Each row of a before or after table is a point. The points were changed in one or more steps. Then noise was added and the rows were shuffled. The steps act on how far a point lies along the listed directions, d1 being the first. Name the steps. A step turns or swaps two directions, mirrors them in a line or flattens them onto one, adds a multiple of one to another, or multiplies one. Angles are multiples of 10 degrees, from the lower direction toward the higher: turns from -170 to 170, lines from 10 to 170 but not 90. Use the fewest steps. Two steps may share a direction if one is a turn and the other turns, adds or multiplies; they go together, in the order done. Otherwise the lowest direction goes first.

Directions:
(1): [ 8 17 60]
(2): [ 58  19 -13]
(3): [ 22 -57  13]
Before (13 x 3)
[[-15 -25  21]
 [  0  20 -26]
 [ -5 -11  34]
 [ -1 -15  12]
 [ 10  13 -36]
 [ -9 -30  39]
 [  6  -3  26]
 [  8  44 -11]
 [ -2  30 -19]
 [  0  60 -31]
 [-39 -19   3]
 [  5  15  25]
 [  8 -37  55]]
After (13 x 3)
[[  9  29 -21]
 [ 33  17 -55]
 [ -3 -17  35]
 [ 17  26 -40]
 [  5  11 -34]
 [-45 -38  31]
 [ 11  11 -12]
 [  7  -3 -26]
 [-14 -13  27]
 [ -9  42  -3]
 [-24 -16  19]
 [ -8 -14 -25]
 [-30 -34  12]]
Steps: multiply d1 by -1; swap d2 and d3

Directions:
(1): [ 25  18  36 -41 -38  52]
(2): [  6  60  45   5  46 -19]
(3): [ 37 -33 -10 -54  52  -4]
Before (9 x 6)
[[  5   3  19  -9  17 -20]
 [-15  36  34  18 -24   7]
 [-25   1 -27  28 -16  -1]
 [-27  -9 -21   6  -5 -22]
 [ 53  33  44 -46  11  37]
 [  4   8 -12   4   3   6]
 [-24  26  35  21 -35  17]
 [-18   5  -6  31 -40 -11]
 [ 25  20  26  -8  60 -41]]
After (9 x 6)
[[-24 -15 -22  -2 -15 -12]
 [ 42  52  49 -23  32  13]
 [  1  -2  10  -1  18 -26]
 [  4  10 -13   2   3   8]
 [ 11   7   6  13  51 -53]
 [ -7  -2  -5  17 -36  -5]
 [-16  -8 -27  16 -23   9]
 [-18  26  36  19 -16   5]
 [-13  32  31  18  -4  -5]]
Steps: turn d1 and d2 by 30 degrees; multiply d3 by 0.7

Directions:
(1): [ 11  45 -26 -29   4 -28 -13   3  60]
(2): [-12  45  57 -14  43   4  -4  24 -17]
(3): [-38  28  -3  56 -28 -32 -28  16  -8]
Before (9 x 9)
[[  5   0  -2   1  -2  -3  -3   1   3]
 [  8 -17   5 -10   8  14  18  -8  -8]
 [ -1  18  -9   7  -3 -15 -12   2  18]
 [  2 -17   2  -4  -2   4   7   0  -8]
 [ -8   2 -20  13 -18 -16  -6   1  14]
 [ -4  15  -2   9   1  -7  -3  -4   0]
 [-10  12 -14  19 -20 -23 -12   0   4]
 [ -1  -3  -3   1  -6   4   3  -7  -4]
 [-15  18  -5  27 -17 -19 -23   1   4]]
After (9 x 9)
[[-39  32   9  60 -24 -29 -36  14 -15]
 [-19   7  21  34   1  -4  -9  10 -27]
 [  3   1   4   2   1  -1  -4   3  -2]
 [  0  11  -4  -8   1  -3   0  -5  11]
 [-32  39   8  40 -16 -32 -23  15  -9]
 [ 11   0 -11 -25   2  -6   3   0  22]
 [ 26  -8 -15 -39  14   8  20 -13  25]
 [-25  35  10  21  -1 -24 -15  20   2]
 [-13   7   2  25  -7  -4  -5  -2 -16]]
Steps: turn d1 and d2 by 130 degrees; multiply d1 by 2; multiply d3 by 2

Directions:
(1): [-16 -39  16 -29  51   3  11  14 -39  14  -6 -51]
(2): [-47 -30 -39   3 -60  -7   2  21 -34   7   7  -3]
Before (14 x 12)
[[-46 -45 -32   5 -45  -7  -4  32 -48  15  10 -12]
 [ 46  30  15  16  34   2 -16  -2  37 -10  -5  11]
 [-12  -3   9  -6  14  -4   8  -9 -23  11 -18 -33]
 [ 17  11  27   4   7  -4  -6   6  20   9  -3   8]
 [ 11   6  19 -11  34   3   0  -6   9  -9 -10  -9]
 [ 24  21   8 -11  30  -6  -3 -12  23   0 -24  -6]
 [  6 -15  17 -15  39  -7   3  -6  -4  -5   3 -21]
 [-33 -24 -27  -2 -35   0   9  22 -18   2  10 -19]
 [ 34  22  17   8  13   2 -14 -35  31 -15   4   6]
 [ -9  -9  22 -14  17  -8  14   5  -6   3  -1 -14]
 [ 41  59  14  12   9  -1   0 -17  48 -17 -19  35]
 [-22 -20   5 -15  11   0   0  13 -29  13   0 -26]
 [ 19  18  32 -12  44  -1   4   4   4   5  -6   3]
 [-28 -32 -26   8 -19  -8   3  29 -31  10  -3 -20]]
After (14 x 12)
[[ -5  -6  25 -13  20  -9  13   4  -3   2  -1 -13]
 [ 40  26  17  18  35   1  -5  -5  32  -5  -9   8]
 [-28 -31 -23   0 -36  -6  -7  -4 -27  -1  11 -20]
 [-20 -19  -2 -15  10  -1   3   9 -19  -1  -6 -22]
 [ -5 -25  10 -16  30  -8   4  -1 -14  -2   5 -25]
 [-16 -18   7   0 -18  -8  -3  24 -10  17  -1  -5]
 [  3  10  19  -4  25  -3   7 -17  -9   7 -20 -27]
 [-24 -19   5 -17  10  -7  10  27 -37  15  -2 -15]
 [-29 -34 -33   6 -26  -7  -7  35 -32   7   2 -20]
 [ 16  12  29 -10  40   4  -5  -6   5   4  -4 -11]
 [ 56  41  34  18  35   5 -16 -19  45 -10  -1  30]
 [-24 -19 -22 -18  -7 -11   3  11 -20  10 -19 -26]
 [ 32  32  15   6  17   9   1 -10  43 -14   4   8]
 [-47 -15 -42   0 -60 -11  11  27 -33   4 -10  -2]]
Steps: mirror d1 and d2 in the line at 160 degrees

Directions:
(1): [-11 -14  48 -16 -17 -31   7  -6 -27 -44  -2  52 -22  36]
(2): [-22 -15  -4   5  14  -6  25 -19   8  58 -60  47  13   2]
Before (14 x 14)
[[  1   3  -9   3   3   3  -4   3   8   6  -1  -8   4 -11]
 [ -5  -1  -4   1   2   0   4  -3   1  11  -6  -3   1  -4]
 [  4   5 -25  13  10  18  -4   3  10  25  -4 -24  12 -20]
 [ -2  -3   4  -2   6  -5   3  -5  -1   3  -3  12  -3   6]
 [ -3  -4   4  -2   1  -6   5  -7  -1   6 -10  12  -1   5]
 [ -3  -1   3  -3   5  -1   5  -4   5   9 -14   7   2   5]
 [  2   4  10  -1  -7  -6  -3   3  -4 -13   9  -2  -5   4]
 [ -7  -4   6  -6   0  -8   9  -5  -2   2 -11  21  -4   5]
 [ -5  -2   3  -5   3  -3   7  -8  -3   3  -1  18   1   5]
 [ -2  -4   3  -4   3   0   3  -2  -3   0 -10  12  -2   4]
 [ -2  -1   4  -1   3  -4   1   3   1  -2  -5  10  -2   7]
 [  0  -2   8  -1  -1  -8   3  -1   1  -4  -3   7  -3   0]
 [ -9  -6  10  -3  -2  -9   6  -1  -6   4  -9  20  -3   7]
 [  1  -5   0  -1   3   0   3  -4   0  10 -13   9   4  -2]]
After (14 x 14)
[[ -6  -5   3  -1   8  -6   7  -8   0  12 -13  19  -1   7]
 [  1  -5   0  -1   2   0   3  -4   0  10 -13   9   4  -2]
 [-13  -9   5  -4   5 -10  16 -11   0  19 -28  35  -1   5]
 [-10  -5   2  -4   6  -5  12 -11  -1  15 -13  27   4   6]
 [  8   6  -8   2   0   5 -11   8   5 -10  15 -20   1 -11]
 [ -6  -7   3  -3   5  -2   8  -5  -2   9 -19  20   0   5]
 [ -5  -4   8   0   1  -8   7  -4   3   6 -13  15   0   1]
 [ -2   1  -3   0   0   1   1   0  -1   4   1  -9  -1  -4]
 [ 21  16 -22  10  -1  23 -25  18   4 -19  42 -60   1 -22]
 [ -4  -2   3  -2   6  -2   6  -4   5  11 -16   8   3   5]
 [ -2   2  10   1  -4  -8   1  -1  -2  -1  -3   7  -2   4]
 [-16 -11   9   0   2 -11  14  -7  -3  22 -28  35   1   8]
 [ -5  -3   3  -1   5  -6   5   1   2   8 -14  17   0   7]
 [ -7  -6   3  -1   3  -7   9 -10   0  15 -19  19   1   6]]
Steps: add 1.5 times d1 to d2

Directions:
(1): [-20   5  13  -3  -3  -2 -34   0 -37  22 -29  20 -40   0 -15  18 -14 -10
  21  -6]
(2): [ 11   3  15 -23  16 -28   4 -27  -8  18  20  -5  11 -36   4 -29 -26  -8
  24 -27]
(3): [ 13  20  -5 -34  16  10   2  22 -44  -4  25 -13  -7 -23  18  25  11  14
 -19  15]
(4): [ -4  13 -12   8  -3   7  25 -11 -30 -11   6 -12   8  23  -3 -12   8  -2
  60  31]
(5): [  3  25  16   7 -47  20  48  -4   0  13  -4  10 -13 -14  12   5 -30  -8
 -12   2]
Before (14 x 20)
[[  5  14   3 -12 -15  -2   1  -2 -36  15   4   4 -12 -10   0   2 -17  -2
   18   2]
 [  5 -17  -2  11   4  -5 -17  -1  21  -1  -4   0   7  17  -4  -2  16   5
   -4   9]
 [ -4  11   1   2 -17  11  10   7 -16  -3 -10   2 -17   3   2   7  -9  -6
    1   9]
 [ -2 -10   3   1  -5   2   8  -3  12   6  -3   9  13   3  -3  -5  -3  -3
    2  -2]
 [ -7 -19  -5  12   5  -5 -17  -4  10   5  -2   5   0  16  -8  -8   6 -13
   21  -3]
 [  3  -1   3   3  -2  -3   2  -9  12  -5  -5  -6   4   4  -9 -19  -9   1
    6  -3]
 [  4  -4  -2   8  11  -4  -6 -12   3   0  -7   4   6   5  -5  -9   0  -6
   20  -9]
 [ -4  22   6  -4 -19   5  17 -12 -27  13  -6   7 -13 -11   2  -1 -10   1
   25  10]
 [ -5 -23 -12   9  16  -9 -25   6  16 -11  -7  -2   7  23 -13  -4  16   3
    0   8]
 [  2  10  -4  17 -32  23  14  19  -5   3 -21   6 -24   3   6  26   1  -2
  -22  22]
 [  8  21   3  -8  -6  -1  24  -2 -17   4  13  -2  -1 -14  12   3  -8  -5
    5  -1]
 [ -4  17   3   6  -9  18   2  17 -18  -2   1   1 -17  -3  -1  20  -3  -2
  -13  12]
 [  3  11  25  -7 -18   2   9  -5 -10  17   0  14 -11 -26   6  -5 -19  -7
   -4 -10]
 [  2 -11  -7  14   0   0   2   1  28  -2  -5  -1  18  22  -2  -5  15   3
    0   5]]
After (14 x 20)
[[  3  -3   1 -14   4   4   6   7  -6   3   7   4   9  -7   4   7   2   1
   -6   4]
 [  8  12   2 -12   1   3   6   0 -13  -5   4 -10  -3  -7  -1  -6  -7   5
    1   5]
 [ -5  -6 -11   2  11  -2 -12   6 -11 -15  -5  -7  -2  17  -5  -3  11  -1
   15  11]
 [ -9 -10  -6  20  11   2 -21   8  11 -13  -3  -2   3  16 -14   2  12  -1
   -1   5]
 [  6 -20 -24  13  14   2 -21  22  17 -18  -8 -11   6  17  -1  11  36  10
  -22  20]
 [ -6  -5  -5  -2   3 -16 -28 -10 -32  10  -7   6  -9  12 -16 -10  -5  -4
   48   1]
 [ 14  11  -5  -1 -10  15  30  12   9  -2  12  -8  16   4  17   9  11   9
  -18  16]
 [  6  10   2   7 -31  16  35   8  10  -2   1   2  -3  -1   9   6 -12   0
  -24  16]
 [ -4 -11  14 -17  24 -17 -46   1 -16  13  -3  12 -10 -17  -7  -3   4  -2
    1 -18]
 [-11   5  -9  -5  16  -8 -16 -15 -38   1  -7  -1  -4  11 -12  -9  14   5
   60  17]
 [ -4  -3  -7   2  20 -20 -13 -10  -8  -2   3  -2   5  10  -8 -10   8  -6
   34  -5]
 [ 15   5   6   3 -19  11  19   5  13   3   6  -1   1  -2  13   9   1   5
  -26  13]
 [  8  16   2  -3  -2   9  14  -6 -21   5  -1   3  -5  -7   6   4  -9  -6
   17   2]
 [  3  11   1  -3 -16  15  20   5 -19  10  10   2 -11  -5  11  10  -5 -10
    8  11]]
Steps: add 0.7 times d2 to d1; turn d3 and d5 by -160 degrees; multiply d4 by 2

Directions:
(1): [ 13  19  47  26   4  10   1 -19  -1 -22 -22  -8 -24  11  18   5   6  -9
  12 -25  31 -24  -1   2  21  27  -7  22 -25 -26   7 -26]
(2): [  8 -10  -8  27 -18 -10 -24 -24  12   2 -15  26   6  14  15  22  28 -26
  35  12 -30   6  10   8 -23 -12   2  -4 -27   6  45  13]
(3): [ -7 -15 -20   9  10   6  12 -28  -7 -45  22  -7  -3  12 -13  20   5  -1
 -15   9   8  16  60  10  31   0   4  26  12  24  10   1]
(4): [-14  26 -17   4  11   3 -18 -23 -26   6 -20  14 -17   3 -32  16   1   3
 -38   1  21  41 -24  22 -39   1   6  16 -12  -5   1 -19]
(5): [ -6 -27  10   3   5  18  -3  -2  48  -9  21  -3  26  17  -4   4 -13 -12
  -2   1  13   0 -25  19 -27  43  45  21   0   4 -11  19]
(6): [-18  -3  -6  -6  18   4  29  -9  27  27  24  10 -23  -8   2  24  14 -10
   9  -8   4   2 -24 -43  -3   0  -7  23  35   4  38 -29]
Before (9 x 32)
[[-11   3 -16 -33  10   5  21  16  -5  33  17   3  -6 -21  -4  -3  -2   7
   -9   4 -12   6 -17 -32  -4 -16  -4  -2  27  12   9 -10]
 [ -3  -3 -29  -7 -12 -11 -11   2 -12  22  -8  10  10 -13  -2 -10   6   4
    7  13 -28  12   8   0 -15 -33  -8 -28   4  16  10   8]
 [ -2 -11   3  -5   1   3  10   0  25   8  10  -7   3  -1   1   6  -3  -1
    5   2   7  -6 -16 -14   8  13   0   7   8  -5  -1   0]
 [ -2   4   6   6   9  12  -4 -12  23  -3   0   1  -6   6   5  10  -1 -14
    6  -5  16  -1 -19  -5  -8  18  17  18   0  -2   4  -5]
 [  3   9  21  14   5  -1  -3  -9  -2  -3  -6   2 -13   9   3   1   7  -2
   -1 -13   5   0  -6  -3   4  11  -3  14  -7  -8   8 -14]
 [ -5   6   2   3  10   5   7   8   1  -5  11 -12 -10   6   0   3  -3   2
   -3  -9  22  -4  11   5   4  16   7  16  -1  -2 -19  -7]
 [ -6  14 -13 -10 -18 -22 -15  11 -19  28 -18  11   2 -10  10 -16   7   2
   12   6 -34  -7  -6  -9 -12 -30 -17 -34  -5  -4   4  10]
 [  5  -3  19   1   7   1  17  -2  20  -1   3  -5  -3   6   4   5  -2   3
   10 -13   8 -17   1  -6  13  23   7  11   4  -2  -1   3]
 [  5  -3  11  -2  14   6  13 -13   9  -7   7  -7  -8   2  12   6  18  -7
    8   3  14  -6  11  -8  14   7  -1  16   9   4  18 -12]]
After (9 x 32)
[[-10  -4   3 -24  19  10  46   6  13  25  32  -3 -22 -19  14   8   8  -3
   13  -9  -5 -17  -4 -61  30  -7 -15  16  42  10  32 -28]
 [  0   9  -7   0 -17 -21  -6  -2 -28  -7 -12  -1  -2  -2  18 -11  12   1
   16   3 -29 -15  42  -8  27 -30 -25 -25  -5   2   8  10]
 [ -6  15   3  -3   9   6  -5  -2  21  26  -7  10 -12  -4   4   8   1 -13
    7  -6  10   2 -48 -18 -27   8  10   9   4  -9   9 -13]
 [ -8  -3  -5 -14   3  -2  11   4  23  32   8   1  -3 -10  -4   8  -1   1
    3   3   2   3 -39 -25  -8   2  -6   1  16  -6   7  -9]
 [-10   7  -5  -2   9   4   2  12   0   6   9  -8  -6   5  -7   2  -5   3
   -9  -6  19   4  -4   8 -12  14  12  12   0  -3 -21  -5]
 [ 11 -13  -2   9 -14  -5   2  -5  -3 -13  -1  -4   8  -4  20 -10   9  -2
   28   3 -19 -17  46  -3  31 -17 -13 -17  -1  13  13   7]
 [ -9   6  -9 -14  10  -4   9   2  12  28   1   9  -4  -4 -17   8  -4   9
   -9  -3   1  12 -26  -7 -25   8   9   4  13   2  -1   1]
 [ -6  11   4   8   8  -3  -6 -12  -8   6  -2   8 -14   6  -9   7   8   1
  -14  -6   4  18 -12  -1 -11   3  -2  14   0  -3  10 -15]
 [-12  -5 -13 -11  22   6  13 -16  15  10  17   5  -7  -1  -6  17  18  -6
   -7  10  13  19  -9  -9 -15   5   9  24  23  13  25 -15]]
Steps: swap d1 and d4; turn d3 and d5 by 50 degrees; multiply d3 by 1.6; multiply d6 by 2
